Each row of a before or after table is a point. The points were changed in one or more steps. Then noise was added and the rows were shuffled. The steps act on columns, c1 being the first. Write out the steps. A step turns or swaps two columns, mirrors them in a line or flattens them onto one, adds a multiple of one to another, or multiplies or shifts one. Angles are multiples of 10 degrees, from the lower column toward the higher: turns from -170 to 170, lines from 10 to 170 but not 90. Use the fewest steps. Two steps may share a column if one is a turn and the other turns, adds or multiplies; they go together, in the order done. Otherwise the lowest column goes first.
In the rows, zero is written as 128.

Before:
[[162 119 209]
 [143 101  98]
 [174 100 167]
 [138 120 127]
 [116 125 129]
 [124 141 176]
 [ 91 206 136]
 [126 103 170]
 [132 149 109]
 [176 132 186]
 [102 156 141]]
After:
[[175 107 203]
 [ 94 228 153]
 [157 103 230]
 [144  95 121]
 [113 125 152]
 [172  81 187]
 [137 118 157]
 [132 146 136]
 [125 146 197]
 [104 175 162]
 [131 110 187]]
Steps: add -0.5 times c1 to c2; shift c3 by 20

Before, 9 rows:
[[127 194 102 141 131 180 121 117]
 [136 112  96  99 145  86 120 155]
 [176  97 113 112 157 114 126 169]
 [136 124  86 162 148 126 143 165]
 [101 130 126  67  47 144 166 132]
 [125 137 144  75 133 111 169 146]
 [ 99 147 104 142 163 187 118 139]
 [123 108 129  70 105 118 174 101]
 [ 78 158 158 141  96 175 129 105]]
After (9 x 8):
[[124 124  91 163 107 139 147 207]
 [ 73 146 127  67 207 148 166 136]
 [ 97 119 147  72 121  81 164 160]
 [ 78 186 157 141 160 121 126  85]
 [ 87 107 128  72 148 167 174  74]
 [134 211 105 140 127  38 123 106]
 [174 104 113 115  97 186 128 210]
 [105 190 101 144  95 171 119 145]
 [142  85  95  98 109 109 122 182]]
Steps: add -0.7 times c7 to c1; turn c2 and c6 by -60 degrees; multiply c6 by 3; multiply c5 by -1; multiply c8 by 2

Before, 11 rows:
[[140  96 105 153 134 127 142 145 165 107 109]
 [135 111 103 106 133 249 117 105 153  83 104]
 [117  98 138 119 131 111 144 114 120 131 207]
 [126 114 176 105 122 123  46 143 126  97 146]
 [130 128 214  88 125 109 144 123  88  99  99]
 [139 123 184 130  65 115 164 151 115 145 128]
 [158 133  97 105 105 111 150 121 156 122 189]
 [130 100 150  96  47 104 164 111 155 135 149]
 [122 121  89 147 108 128 122 117 139 125 116]
 [180 107 132 119 119 110 142 113 143 153 108]
 [126 128 128 100 130 126 141 129 162 148 132]]
After (11 x 11):
[[137 124  98  91 222  66 172 174 155 111 140]
 [126 126 165 100 117 118 144 110 126  40  95]
 [130 119 156  76  57  92 126 162 158 167 118]
 [129 140 134  97 130 130 114 129 164 142 131]
 [126 146 145 112 111 134 159 131  89 137  43]
 [121 114 101 138 114 118 130 142 140 117 157]
 [181 111 112 104 108 141 101 143 143 144 117]
 [119 111 200 103 115 149 126 133 121 146 158]
 [158 146 162 104  98 124 139 138 156 149 183]
 [137 122 154 132  78  84 115 118 120 166  78]
 [137  89 100 120 127 130 151 113 163 137 140]]
Steps: turn c2 and c4 by 30 degrees; add -0.3 times c9 to c4; turn c3 and c11 by -60 degrees; turn c5 and c6 by -50 degrees; turn c6 and c8 by 160 degrees; turn c7 and c10 by 80 degrees

Before (14 x 18):
[[139 163 118  74 149  99 127 126 101 183 116  69 140 131 129 170 176 132]
 [138 194 150 124  85  94 150 121 123 131 152  68  74 147  85 106 106 109]
 [ 86 184 137 100 132 109 170 193 170 128 145 152 136 116 154 142 109 168]
 [121 135 189 104 174 124 148 175 101 166 139 128  75 112  64 107 125 136]
 [ 86 146 135 136 116 126 249 105 147 128  84  87 162 113 103  99 167 155]
 [136 142 106 149  93 101 128 174 152 109 125 102 180 177 187  97 136 147]
 [143 148 158 131 150 168 140 123 152 156  90 152 145 134 158 123 129 115]
 [ 87 172 107  91  57  68 154 111 130 211 114 126 148 113  61  93  70 125]
 [150 125 107 117  96 157 102 155 124 127 128 149  98 144 105 111 140  80]
 [129 155 138 126  96 144 124 127 143 201  87 115 106 111 134 179 146 174]
 [154 143  94  76 109 119  76 165  84 130 123 148 114 131 138 165  70 213]
 [165 179 111  88 116 136 114 152 125 151 128 150 172 171 112 136 180 145]
 [101 205 102 106 170 131  95 213 131 175 103 125 112  76 132 121 125 165]
 [ 91 142 138 108 165 105 163 120 149 159 136  87  83 142  88  94 118 155]]
After (14 x 18):
[[117 141 108 151  87 100 129 173 130 150 159 102 179  75 153 119 137 127]
 [129 162  95  75 155 100 126 126 117  73  97  89 139 124 127 159 173 125]
 [ 95 178 132  87 117 134 115 153 122 105 124 132 172  83  81 146 182 127]
 [110 143 125  78 126 120  78 163 170 102  98 123 116  97 138 158  70  49]
 [165 186 143 100 118 108 170 193  94 148 107 147 137 124 164 108 109  87]
 [108 195 108 122  90  93 149 120 143 115 133 103  74 116  74 101 105 153]
 [157 205 117 107 168 131  94 213  90  97 145 114 114 164 167 137 126  76]
 [153 143 111 108 158 105 162 120  84 119 154 107  83 105  75  91 119 106]
 [164 172 118  89  60  67 155 109 108  44 165 117 149 144  73 108  70 125]
 [150 153 125 129  94 144 123 127  88  68 104 125 105 126 143 185 144  79]
 [106 125 130 117 100 156 103 156 140 122 142 130  97 128  94 128 138 178]
 [173 146 111 134 109 125 250 106 116 135 174 106 160 134 113 135 166  99]
 [129 134 154 103 181 126 148 176 118  91 140 157  76 141  78 105 125 114]
 [125 148 151 131 141 166 140 124  88 120 151 156 144 126 153 162 130 143]]
Steps: turn c11 and c16 by 120 degrees; turn c1 and c16 by 160 degrees; flatten c3 and c12 onto the line at 50 degrees; turn c5 and c9 by 20 degrees; turn c9 and c10 by 150 degrees; add -0.7 times c14 to c15; turn c14 and c18 by 160 degrees
